Rows are points. The points of each table are mixes of a few directions, plus a little noise. Count the directions of each table, and those that both share. Where both have some left over, give the other angles between the two spaces (their principal angles), to ten degrees, smallest first.
(in the rows, 128 means zero)

First (4 x 3):
[[111 127 113]
 [131 176 180]
 [169  61  94]
 [100 147 125]]
Second, 5 rows:
[[158  63  88]
 [133 122 126]
 [101 181 161]
 [149 158 175]
 [ 99 114  90]]
Directions: first 2, second 2, shared 2

First:
[[129 148 136 138 150 103]
 [120 135 149 126 160 158]
 [130  72  92 124  53 130]
 [143 160 126 106 131 127]
 [157 153 102  55  81 177]
 [118 114 133 163 139  95]
 [ 85  59 153 167 155 184]
 [130 123 125 118 121 143]
 [139 182 137 160 165  33]]
Second (7 x 6):
[[212 101 130 145 150 138]
 [  7 167 125 107  97 116]
 [196 105 130 142 144 134]
 [199 103 131 141 147 136]
 [124 129 128 127 128 126]
 [ 51 153 127 115 108 122]
 [109 136 127 124 122 126]]
Directions: first 3, second 1, shared 0; angles 90

First, 9 rows:
[[155 146 124 147 110 105 108  96  99]
 [156 220 129 226 159 129 132 120  56]
 [111  35 137  52 104 160 139 124 198]
 [105 149 118 120 142 104 121 164 126]
 [141 167 137 183 151 150 141 125 100]
 [141 139 120 133 118 104 114 116 112]
 [ 96  28 142  50 120 185 160 143 214]
 [128 135 113 113 114  86 105 127 119]
 [122 132 129 127 135 131 132 137 131]]
Second (10 x 9):
[[128  98 133 117 172 178 100 181 108]
 [ 83  88 156  69 176 129 149 192 153]
 [120 105 170 177 132 124 111 144  96]
 [123 143 112 102 160 128 116 164 118]
 [129 198 108 172  85  68 143  82 127]
 [150 112 139 173  80 144 132  71 133]
 [149 130 148 164  79  77 128  65 112]
 [143 134  79  25 173 138 114 157 133]
 [151 149 117 181  70 128 138  59 137]
 [103 124 116 101 152 166 148 164 163]]
Directions: first 3, second 5, shared 2; angles 40

First, 9 rows:
[[192 129  62  94 149  67 103 133 147 195  83 129]
 [167 128  88 108 141  91 113 131 139 169 101 129]
 [ 36 127 222 177  98 216 165 121 101  32 192 126]
 [186 129  68  97 147  72 105 133 145 189  87 129]
 [179 128  76 101 145  79 108 132 143 181  92 129]
 [113 128 143 136 123 142 134 127 124 112 139 128]
 [ 84 128 173 151 114 170 145 125 115  82 159 127]
 [ 83 128 174 151 113 171 146 125 115  81 159 127]
 [111 128 145 137 123 144 135 127 123 111 140 128]]
Second, 11 rows:
[[191 174  78  96  96  57 123  91 120 171 110  82]
 [124 134 134 130 118 130 131 122 122 122 133 120]
 [ 61  74 179 160 168 205 133 174 139  83 143 181]
 [ 71 109 179 156 129 188 143 141 122  80 157 146]
 [152 156 115 119 104  99 130 104 118 139 129 102]
 [154  65  79 110 213 117  89 191 175 188  71 195]
 [ 94 149 168 148  92 153 152 105 104  83 166 105]
 [103 154 161 143  92 145 148 103 106  90 161 103]
 [107 116 144 136 135 150 131 137 130 114 134 141]
 [149 108 100 114 158 112 112 149 146 162 102 150]
 [200 171  69  94 102  48 118  92 125 181 104  87]]
Directions: first 1, second 2, shared 1
